Every row gives one point. The points of each table are mixes of a few directions, plus a little noise. Count the directions of each table, and those that both share. Where both have some left over, give the other angles between the two spaces (their principal angles), to ten degrees, smallest first.
In the rows, zero is written as 128.

First (6 x 3):
[[179 152 123]
 [104 135 152]
 [ 33  90 144]
 [149 133 121]
 [147 130 118]
 [155 128 111]]
Second (4 x 3):
[[178 142 111]
 [115 113 119]
 [ 63  95 130]
 [156 164 152]]
Directions: first 2, second 2, shared 2

First (9 x 6):
[[172 100 137 110 127  95]
 [106 116  99 105 149 124]
 [ 94 143 120  74 148 104]
 [101 110  90 137 149 151]
 [164  71 107  70 157  68]
 [132 166 165 180  94 162]
 [113 160 143 137 117 141]
 [109 179 159 135 109 138]
 [160 109 132 201 106 169]]
Second (8 x 6):
[[117 122  76 176 100 176]
 [134 123 123 102 131 107]
 [116 143 156 177 130 166]
 [136 118 111  97 127 103]
 [112 138 125 195 115 187]
 [133 148 216 103 165  96]
 [136 125 140  93 139  96]
 [140 106  77  81 118  94]]
Directions: first 3, second 2, shared 1; angles 50

First (8 x 11):
[[156 148  50 152 145 166 116 143 146 121  94]
 [ 77  56  99 127 219  66 124  65 103 113 103]
 [134 155 180 138  77 140 150 121 132 142 140]
 [102 123 156 158 131 106 164  51 124 135 106]
 [121 131 160 104 110  89 121 178  85 142 122]
 [154 136 129 121 106 176 103 166 155 117 169]
 [140 126 112 147 130 148  93 166 117 121 127]
 [139 145 140  75 104 136 155 134 163 131 162]]
Second (10 x 11):
[[151 172 157 120  71 166 163 117 171 137 153]
 [130 130 174 111 103 148 151  91 170 123 178]
 [136 155 130 139 107 145 164  87 157 134 122]
 [143 163 123  98 101 136 175 109 164 136 129]
 [134 130 122 102 125 120 112 177 114 130 133]
 [125 114 144 172 129 141  92 141 104 125 128]
 [102  79  83 106 198  71  89 163  77 121  98]
 [111  92  96 134 177  94  85 162  79 122 101]
 [114  99  88 168 178 100  78 164  64 124  78]
 [134 146 165 129  95 157 168  70 178 128 160]]
Directions: first 5, second 4, shared 4

First (9 x 18):
[[126 131 128 127 128 126 132 129 127 130 127 126 129 129 123 126 128 128]
 [ 96 185 112  99 112 113 193 141  91 184 111 104 148 173  36  82 142 164]
 [113 155 121 112 120 122 161 134 110 157 120 117 138 153  81 104 136 144]
 [112 156 119 111 120 118 163 137 109 157 121 115 139 154  79 103 137 149]
 [158  76 145 157 145 140  66 115 164  74 143 150 111  84 213 168 113  94]
 [ 95 184 111  97 113 113 194 141  89 185 111 105 150 175  34  81 144 167]
 [147  89 140 149 138 139  82 120 154  87 139 144 113  96 192 160 118 104]
 [155  76 141 154 142 143  71 117 162  76 144 149 108  87 210 168 113  97]
 [147  96 139 147 137 135  89 122 151  94 138 142 117 101 184 154 119 106]]
Second (11 x 18):
[[161 128 124 125 159 126 143  68 151 144 123 138 152  74  90 119  91 102]
 [106 112  68 112  73 121  96 140  49 141  84 123 135 124  90  80 119 143]
 [178 146 132 132 134 140 123  60 144 122 148 144 134 123 147 138 127 117]
 [154 173 126 120 184 123 133  97 144 109 156 175 107  98 194 118 105 116]
 [108 110  79 116 127 120  99 144  86 126  90 148 126  80 113  85  97 123]
 [149 166 131 115 199 111 175  84 162 144 141 153 138  68 111 108  77 103]
 [ 95 136 166 136  72 114 145 190 113 121 164  76 107 230 169 164 171 159]
 [ 97 131 152 136  93 164 123 189 135 129 120 114 119 221 120 154 223 171]
 [117 100 158 144  89 126 127 155 134 122 143  87 126 171 139 165 148 133]
 [101  70 150 148 104 142 101 184 145 114 113 104 124 144 125 163 156 128]
 [143 136 123 123 170 122 144  98 148 135 126 147 137  78 111 114  94 108]]
Directions: first 1, second 6, shared 1

First (8 x 24):
[[130 128 126 134 132 123 124 118 131 132 124 126 133 137 130 118 128 127
  140 128 128 130 132 130]
 [141 124 117 164 147 102 108  76 144 148 107 114 152 177 137  76 131 123
  186 124 126 138 148 136]
 [150 121 110 183 156  89  97  49 152 159  97 106 163 201 142  48 133 121
  217 122 126 142 160 140]
 [104 136 148  64  95 173 163 219  99  92 164 153  86  43 112 220 123 135
   25 136 130 110  91 115]
 [143 124 115 168 148 100 106  72 145 150 106 112 154 181 138  71 131 124
  191 124 127 138 151 136]
 [128 128 127 129 128 129 128 127 127 128 128 128 128 128 128 128 127 128
  128 127 128 128 128 129]
 [124 129 132 117 123 136 134 144 123 122 134 133 121 113 125 144 127 130
  110 129 128 125 121 126]
 [104 135 147  66  96 172 163 217 100  92 163 153  88  45 112 218 123 135
   27 136 130 110  92 115]]
Second (10 x 24):
[[126 126  44  95 137 159 147 200 119 125 195 134  89  50  99  52 109 140
  118 148  52  66 108 131]
 [128 127  82 111 132 144 139 168 123 127 164 130 107  86 112  86 118 134
  123 139  87  94 117 130]
 [129 128 124 127 127 129 129 131 127 129 132 127 127 123 127 125 127 129
  127 128 123 125 128 128]
 [130 129 195 155 121 103 113  70 136 129  72 125 161 192 153 190 145 116
  136 112 190 179 144 126]
 [127 129 139 131 128 125 125 120 130 129 120 127 132 137 132 137 130 127
  129 125 138 136 130 128]
 [127 127  63 103 133 152 143 183 120 126 179 133  98  68 104  69 113 138
  119 143  70  80 114 131]
 [132 130 249 175 117  85 100  24 141 131  30 120 184 240 171 239 157 109
  144  99 238 218 157 124]
 [127 127 105 120 130 137 133 148 126 126 145 130 118 107 120 108 123 132
  125 134 108 112 122 128]
 [127 127 105 119 130 136 133 148 125 128 147 130 118 108 120 106 123 131
  126 133 107 112 123 129]
 [130 129 171 145 124 113 120  91 132 129  93 126 147 168 142 167 137 122
  134 118 167 160 137 127]]
Directions: first 1, second 1, shared 0; angles 70

First (8 x 32):
[[ 87 135  89 136 103 110 161 143 160 129 155 129 179 130 162 124 118 126
  152 128 101 134 124 191  62 134 111 162 162 121 150 136]
 [157 114 141 152 153 149 159 122  90 152 157 146  75  93 249 134 118 134
  137 125 113 151 127 125  99 104 110  98 126 114  86 140]
 [149 105 133  81 114 139  71 111 115  88  72 135 136 151  32 149 180 107
   98  90 142 102 174  70 165 137 154 149 114 160 143 108]
 [118 160 106 142 149  96 190 163 163 164 155 106 135 108 107  95  85 137
  148 138 109 148 114 168  78 136 123 153 147  92 114 133]
 [ 90 151 116 126 112 106 144 125 156 115 149 138 213 150 134 151 140  96
  142 142 126 141  82 184 124 125 118 137 152 113 119  91]
 [157 130 151 164 164 138 162 127 103 156 153 137  97  99 203 127 113 133
  129 137 127 152 104 126 120 113 115  87 130 110  74 131]
 [120 127 137  79 108 135  68 118 127 114  99 116  77 152  63 124 128 131
  126 139 143 105 151  87 199 124 150 144  78 143 179 131]
 [146 101 151 144 121 152  67 114 108 106  85 118 110 144  77 120 145 157
   90 127 161  91 148  74 180 148 140  92 117 173 159 153]]
Second (8 x 32):
[[240 190 163 117 162 151  93 186 160 143 123 119 133 192  80 124 113 151
  127 114  85 137 105 148 137 152 117 100 144 117  74  86]
 [103 120 139 152 173  89 186 108 113 142 118 121 143  71  54 122 134 100
  105 135 180 141 107  87 150 124 151 120 125 104  82 115]
 [ 77 103 120 141 132 105 162  99 111 128 126 129 131  83 117 127 136 109
  120 136 163 130 129 106 133 117 141 135 122 122 130 138]
 [171 158 162 148 200  98 172 143 132 154 114 113 148 103  12 118 126 111
  100 127 160 148  90  94 159 138 149 100 134  94  42  86]
 [ 69  90  93 115  65 146 102 104 118 104 140 142 111 133 228 136 134 137
  150 132 113 110 162 149 102 115 115 156 119 158 206 170]
 [115 116 108 111  81 154  90 127 130 111 138 137 114 156 206 134 127 144
  148 126  98 114 152 156 107 125 111 144 126 152 183 152]
 [180 156 141 120 136 143 104 156 144 133 127 125 128 164 118 127 121 141
  131 121 102 129 122 142 130 139 120 117 135 127 111 111]
 [ 68  91  97 120  76 138 114 101 116 108 138 140 115 122 209 135 135 131
  144 132 123 113 157 142 107 114 120 153 119 151 194 165]]
Directions: first 6, second 2, shared 1; angles 90

First (11 x 32):
[[ 84 204 159 101 103  63 153 153  77 196 172 105 138 152 165 164 182 116
   66 149 106 108 185 174 174  79 148 112  98 139 113 130]
 [137 131 129 106 109 109  97 125 137 159 101 181 110 153 130 212 150 156
  136 106 150 114 169 143 189 106 138  94 109 144 125 141]
 [147 189  55 110 178 161 104 106  94 153  82 145 134 121 130 113 109 155
  162 138  85 104 123 127  93 136 105  90 114 116  82 189]
 [125 156  93 129 146 158 102 119 120 105 119 158 111 117 105  95  86 114
  171  95  79 145 111 118  91 176 123 126 154  94 139 149]
 [131 100 163 128 109 103 140 135 148 137 136 122 128 143 139 166 159 141
   98 140 173 124 148 132 167  95 143 132 109 146 136 103]
 [138 156  78 137 177 171 135 113 107 109 117  99 143 102 122  47  91 123
  150 147  86 128  86 109  53 158 104 135 139 103 106 155]
 [ 71 143 155 144  94 111 169 161  77 125 195  61 160 101 134  50 116  49
  104 137  72 139 101 150  86 156 111 163 173 135 126 112]
 [154  80 121 136 133 141 139 122 139 131 102 102 153 119 137 129 136 148
  126 160 168 109 109 121 124 108 108 126 118 163  98 129]
 [184  87 134 146 196 158 137  92 213  65 110 130  96 138 118 110 127 191
  119 149 198 156 115  67 110 111 164 158  87  77 173  91]
 [112 106 135 121  72 118  91 143 122 140 117 180 118 132 113 184 119 105
  162  76 118 127 140 151 169 152 118 108 162 157 133 137]
 [123  56 186 149  90 114 140 140 174  89 156 125 116 131 117 139 133 111
  114 112 173 156 122 117 152 132 147 164 145 134 176  73]]
Second (8 x 32):
[[159 112 116 143 142 105 177 177 122  94 124 122 120 134 153 166 129 142
  118 139 129 134  98 119 125 137 122 137 138 145 160 120]
 [173 119 105 140 149 100 194 194 116  89 118 122 118 143 162 180 130 148
  120 142 124 131  93 121 125 135 122 139 143 148 171 119]
 [164  97 118 151 144 107 185 182 131  79 132 119 114 133 154 170 120 134
  112 143 138 143  85 112 126 149 126 142 140 154 166 113]
 [ 76 127 156 121 104 162  55  51 152 162 146 135 135 110  87  67 121 100
  129 113 140 132 165 134 131 127 133 119 113 111  79 135]
 [ 56 151 159 102  93 176  15  15 143 194 142 143 147 109  71  39 129  96
  141 103 129 118 190 146 131 111 137 109 105  92  53 146]
 [155  97 124 152 140 110 176 174 138  86 134 123 115 130 147 160 118 134
  112 142 141 142  91 112 128 147 127 143 140 154 158 110]
 [ 78 180 140  89 101 162  36  45 115 205 121 142 148 123  87  66 145 117
  155 105 108 102 197 157 132  98 132 104 106  86  70 156]
 [173 141 102 126 145  99 185 190 103 109 109 125 123 141 162 175 139 151
  132 137 113 118 108 129 127 122 120 129 137 134 166 129]]
Directions: first 5, second 2, shared 0; angles 30, 80

First (11 x 32):
[[134 148 155 181 119 124 134 151 179  92 156 143 115 103 156 138 128 130
  115 128 104  89  78 119  97 114 125 110  70 109 125 167]
 [117 144 141 161 132  86 143  81 186 108 105 135  99 117 158 107 101 139
  119 124 118 108 134  98 120 157 128 111  92 123 115 153]
 [125 122  82  76 118 149 109 132  65 159 127 116 156 150 102 129 141  83
  157 145 157 154 181 185 147 108 126 126 183 141 163  78]
 [138 137 172 168 143  87 168 131 159  83 110 113  75 132 121 131  88 185
  111 123 130 118 113  61 103 152 129 156  97 137  99 163]
 [111  86  95 106 146 168  98 138  28  80  82 122 116 134 143 130 108 121
  121 146 198 148 209 132 118 140 124 200 168 157 178 119]
 [137 192 105  98 102 123 138 172 119 150 180  85 113 158  68 160 146  67
  186 173 147 125 149 204 133  43 109  66 161 139 171  78]
 [134 166  86  84  95 136 116 150 106 173 169 111 158 150  91 143 160  51
  180 158 134 130 154 222 143  60 121  67 163 124 165  67]
 [132  69 154 135 152 165 114 122 127 151 122 163 168 103 155 118 148 184
   79  78  85 142  59  69 143 179 141 174 120 115  76 166]
 [134  94 145 154 126 119 127  97 157 131 105 169 164 102 170  97 120 157
   90  85  93 120  93  98 120 183 151 139  85 103  82 154]
 [106 141 147 135 159 134 125  91 178 146 141 126 100 121 144 127 143 144
  125 133 113 124 101  87 157 138 104 107 135 133 136 158]
 [148 113 129 115 118 116 142 144 103 138 112 127 147 140  99 125 119 140
  126 113 127 144 131 134 122 136 149 148 134 129  99 107]]
Second (10 x 32):
[[142 102 132 109 133 176  81 147  86 182 121 149 164 146  79 154 121 160
  104  83  89 130 109  91 127 123 115 181 138 112 127 111]
 [ 74 157 115 141 152 118 125  50 200 107 144 123  89  96 216  95 162  81
  148 180 152 117 139 150 168 142 106  51 135 138 169 169]
 [109 106 106  92 142 190  55  93 112 213 129 158 174 133 118 132 147 120
  119 103  89 130 120 116 166 128 101 135 161 111 155 112]
 [105 165 120  95 144 141 121 104 164 189 175 104 119 137 111 137 174  92
  163 159 120 139 114 153 183  95  97  58 175 136 154 118]
 [162 138 154 140 120  69 167 151 116 105  78 104  91 169  53 143  51 192
  117 104 133 128 157  68  82 139 139 186 107 135  96 111]
 [149 108 145 177 111 119 166 185 110  31 126 139 124  98 172 125 121 140
  108 131 154 118 110 137  74 138 162 158  75 126 103 163]
 [ 91 148 140 154 159 113 116  70 178 108 103 127  73 123 160 117 102 146
  118 138 134 108 146  73 136 152  98 124 118 136 152 165]
 [141 114 114 134 106 119 152 151 110  95 135 134 154 110 159 113 143  98
  135 135 148 136 132 181 113 130 159 117 115 124 111 123]
 [175 140 116 103  82  60 197 166  98 120 120  95 144 159  73 117 111 107
  161 135 155 158 165 191 107 117 177 111 135 136  84  70]
 [136 105 138 134 132 178 101 166 103 128 149 152 152 113 137 147 148 140
  104 111 108 122  84 115 118 119 124 160 118 115 129 145]]
Directions: first 6, second 5, shared 4; angles 50

First (9 x 32):
[[136 149 112 108 164 149 126 152 147 130 147  97 127 127 153 121  94 124
  127 125 120  85  83 110 116 137 130 121 119 111 143 138]
 [110 196 135  93 148 143  60  95 126 123 171 121 141 133 133 168 106  83
  118 113 131 161  86 117 104 137 153 149 154 144 134 112]
 [141  21 145 182  71 100 207 127 120 112  64 146 123 116 115  74 179 190
  140 149 136 132 216 170 154  96 111 106 112 112 104 154]
 [148  94 130 135 122 137 157 141 145 132 119 110 120 119 135  85 132 152
  144 133 136  96 118 138 139 117 126 122 119 113 112 151]
 [ 96 113  69 141 179  92 204 215 113  93  94 140 136 134 170 179  73 158
   65 145  54  68 203  77 100 154  86  58  56  86 234 107]
 [167  84 129 154 102 133 153 160 132 175  95 142 101 122  92  76 182 153
  172 140 144  99 122 137 187 127  98 142 122 138  82 134]
 [141 142 132 124 126 139 107 129 127 154 133 135 120 129 110 123 145 116
  146 127 138 132 101 127 147 135 125 149 137 144 107 117]
 [118 186 138  97 144 145  66  89 131 123 171 115 139 132 135 154 107  86
  125 113 139 157  83 124 103 133 158 149 155 141 123 120]
 [ 99 168 163 113 105 119  63  45 110 108 157 144 146 135 111 168 141  91
  121 115 149 218 139 149 104 120 169 155 172 157 111 117]]
Second (11 x 32):
[[133  78 150 144  84 110 151  77 126 114 110 122 133 125 123  80 165 156
  149 130 151 159 162 178 132  94 151 138 136 124  79 158]
 [129 205 110  87 160 139  66 114 127 162 173 117 127 141 125 143 118  87
  146 114 132 134  56 111 127 147 146 167 137 149 107 110]
 [109 151 106 117 146 106 126 123 113 122 133 132 136 140 138 150 116 123
  115 127 109 137 143 120 113 137 134 127 112 126 143 115]
 [165  74 165 166 107 178 153 198 157 140  98 141 103 101 105 115 136 141
  128 140 145  80 118 109 167 131  78 100 147 127 150 134]
 [131 123 156 116 141 172 131 130 170  80 153  81 138 106 172 122  71 124
  105 121 138  96  91 124  87 111 146  96 148  96 165 163]
 [106 149 123  97 125  98 111  39 121  99 157  94 153 140 157 107 124 126
  138 115 137 174 128 170  86 101 191 153 129 119  87 153]
 [129  60 142 160  76  92 170  90 111 118  88 144 130 128 111  87 180 168
  145 137 140 163 198 177 144  99 135 131 122 127  85 147]
 [ 77 209  54 101 195  78 116 158  84 131 140 154 141 161 146 216  87 103
   83 128  62 133 159  75  99 176 116 118  77 132 195  69]
 [ 82 171  67 118 167  67 137 141  81 125 121 159 141 158 139 192 112 123
   92 133  72 146 188  99 108 159 118 118  79 130 174  82]
 [167 107 159 147 114 180 121 177 155 159 120 135 103 107 100 111 141 124
  146 132 153  91  83 112 169 134  93 127 155 139 124 130]
 [179  83 177 154  93 187 126 162 163 159 114 130 101 101  92  85 159 133
  161 132 171  97  82 132 178 120  99 133 166 140  99 146]]
Directions: first 4, second 4, shared 3; angles 50
